Rows are points. The points of each table are mixes of a few directions, plus a little noise. Count the directions of each table, and those that both share. Where both have some left over, give the other angles between the two spaces (their principal angles), to ten degrees, smallest first.

First:
-0.43,-2.06,2.22
-0.16,1.35,-0.86
0.79,1.44,-1.90
0.28,-2.15,1.19
0.87,-2.17,0.45
-1.20,3.69,-0.99
Second:
1.93,1.22,-1.08
-0.27,-0.14,0.13
-2.23,-1.39,1.22
3.60,2.25,-1.94
-0.85,-0.48,0.48
-2.24,-1.38,1.23
Directions: first 2, second 1, shared 0; angles 30

First (7 x 6):
-1.46,-0.91,-2.26,-0.26,0.46,0.25
0.53,-2.06,1.76,2.72,2.79,-2.57
0.57,1.75,-1.81,-0.76,0.08,0.46
0.20,2.42,-0.49,-2.52,-3.05,2.41
-1.55,-1.92,2.11,-0.55,-2.21,1.03
1.90,2.14,-0.89,0.39,1.45,-0.78
-0.15,-1.40,1.54,1.02,0.51,-0.82
Second, 9 rows:
4.81,2.07,1.10,-0.55,-0.44,0.33
-2.26,-0.90,-0.17,1.03,3.45,-1.79
-0.75,-0.18,-0.57,-0.06,1.32,-0.37
1.45,0.87,-0.71,-0.80,0.67,0.27
-1.75,-0.23,-2.25,-0.93,1.73,0.11
0.87,0.47,-0.71,-0.99,-1.58,1.20
-1.95,-0.87,-0.92,-0.71,-3.08,1.58
-2.43,-1.19,-0.31,0.30,-0.91,0.22
2.05,-0.03,4.53,2.59,-1.15,-1.50
Directions: first 3, second 3, shared 1; angles 30, 30

First (8 x 9):
-0.65,2.53,0.33,0.22,1.36,2.10,0.53,0.95,-1.59
1.55,2.17,-0.12,0.29,0.99,1.27,1.42,0.75,1.43
0.40,-4.58,0.23,-0.70,-1.30,-2.02,-1.81,-2.05,0.81
-1.22,-1.68,0.51,-0.41,-0.13,-0.15,-1.42,-0.87,-1.85
-0.90,-2.39,0.79,-0.49,0.13,0.37,-1.87,-1.46,-1.69
-1.80,2.16,0.49,0.17,1.15,1.97,-0.01,0.71,-2.68
1.96,3.49,-1.03,0.72,0.23,0.18,2.69,1.91,2.82
0.68,-1.85,-1.22,0.19,-2.46,-3.74,0.38,0.03,2.65
Second, 10 rows:
-2.76,2.29,1.16,-1.42,-2.31,-1.41,-0.33,-1.14,-0.58
1.13,1.44,0.29,1.36,0.19,0.35,1.26,0.10,0.46
0.58,1.04,1.72,0.32,1.34,1.30,-0.08,0.31,-0.60
1.17,-3.02,-2.08,1.62,1.59,1.88,-0.25,1.79,0.65
5.37,-1.18,-2.14,0.81,-0.29,-4.94,2.90,-2.14,1.49
-0.77,-1.56,0.15,-1.30,0.25,-0.32,-1.38,-0.06,-0.76
-1.17,-2.66,-3.71,-3.38,-1.10,-0.24,-1.04,-0.73,1.93
-1.91,1.45,1.59,0.73,0.14,2.10,-0.64,1.06,-0.84
-2.22,0.39,1.47,1.65,0.00,1.57,-0.96,1.58,-1.48
0.53,1.81,1.49,-0.38,0.14,-0.30,0.46,-0.78,-0.28
Directions: first 3, second 5, shared 1; angles 30, 40

First, 11 rows:
3.11,3.13,2.48,-1.21,-2.91,-3.40,-3.93,4.52,5.75,-2.22,-4.71,-0.60
0.59,-0.99,-1.39,-0.25,0.80,2.14,-2.57,-2.55,-2.70,1.96,0.57,-0.11
-2.78,-2.01,-0.88,1.06,5.12,-0.26,0.78,-3.04,-0.07,1.09,1.09,-0.36
0.28,0.86,-0.71,-0.29,-2.03,0.82,1.06,0.95,-0.80,-0.24,0.13,-0.04
1.59,-0.54,1.32,-0.22,-2.68,1.03,0.46,0.37,-2.29,-0.12,1.57,1.25
-0.15,0.50,-1.46,-0.21,-0.91,1.26,0.50,-0.09,-1.23,0.41,0.18,-0.32
-0.34,-0.52,1.78,0.40,1.86,-2.14,-0.34,0.24,2.40,-0.72,-0.56,0.17
0.36,-1.03,1.60,0.25,0.35,-0.51,0.01,-0.32,-0.20,-0.17,0.85,0.79
0.15,0.82,-1.54,-0.39,-0.18,0.73,-1.28,-0.17,-0.06,0.58,-1.02,-0.78
-2.27,1.01,-2.34,0.30,0.73,0.20,2.76,0.37,0.59,-0.21,-0.25,-1.05
-0.53,-1.24,1.14,0.55,-0.14,0.14,2.54,-0.29,-1.39,-0.34,2.15,1.06
Second (10 x 12):
-1.10,2.40,-1.83,-0.42,0.25,-0.15,-1.79,2.00,3.50,-0.59,-0.87,-1.09
0.69,-2.06,1.39,0.03,-0.26,0.61,0.73,-1.58,-2.58,0.73,1.89,0.71
1.11,0.52,2.04,1.58,2.12,-1.43,-3.36,0.87,1.36,-1.77,-1.35,2.38
-0.73,0.55,-2.09,-0.26,0.10,1.19,1.15,0.36,-0.41,0.49,-0.57,1.62
-0.58,-1.32,0.03,0.84,1.80,2.04,-1.45,-1.09,-1.78,0.33,3.58,3.52
-2.36,0.96,-0.04,0.70,0.48,-0.26,-1.41,0.27,2.07,-0.66,3.60,-4.70
-1.82,0.27,-2.00,0.46,0.16,0.88,2.89,-0.56,-1.15,0.27,0.91,-1.23
1.43,0.07,-0.72,-1.83,-2.08,-0.06,1.89,0.27,-0.39,1.10,-3.26,0.65
2.50,-0.38,3.61,0.63,-0.08,-2.91,-1.52,0.30,0.77,-1.15,-2.84,-0.44
0.85,-0.79,-0.33,-1.67,-2.30,0.17,2.69,-0.68,-1.48,1.49,-1.27,-1.11
Directions: first 4, second 5, shared 2; angles 50, 70
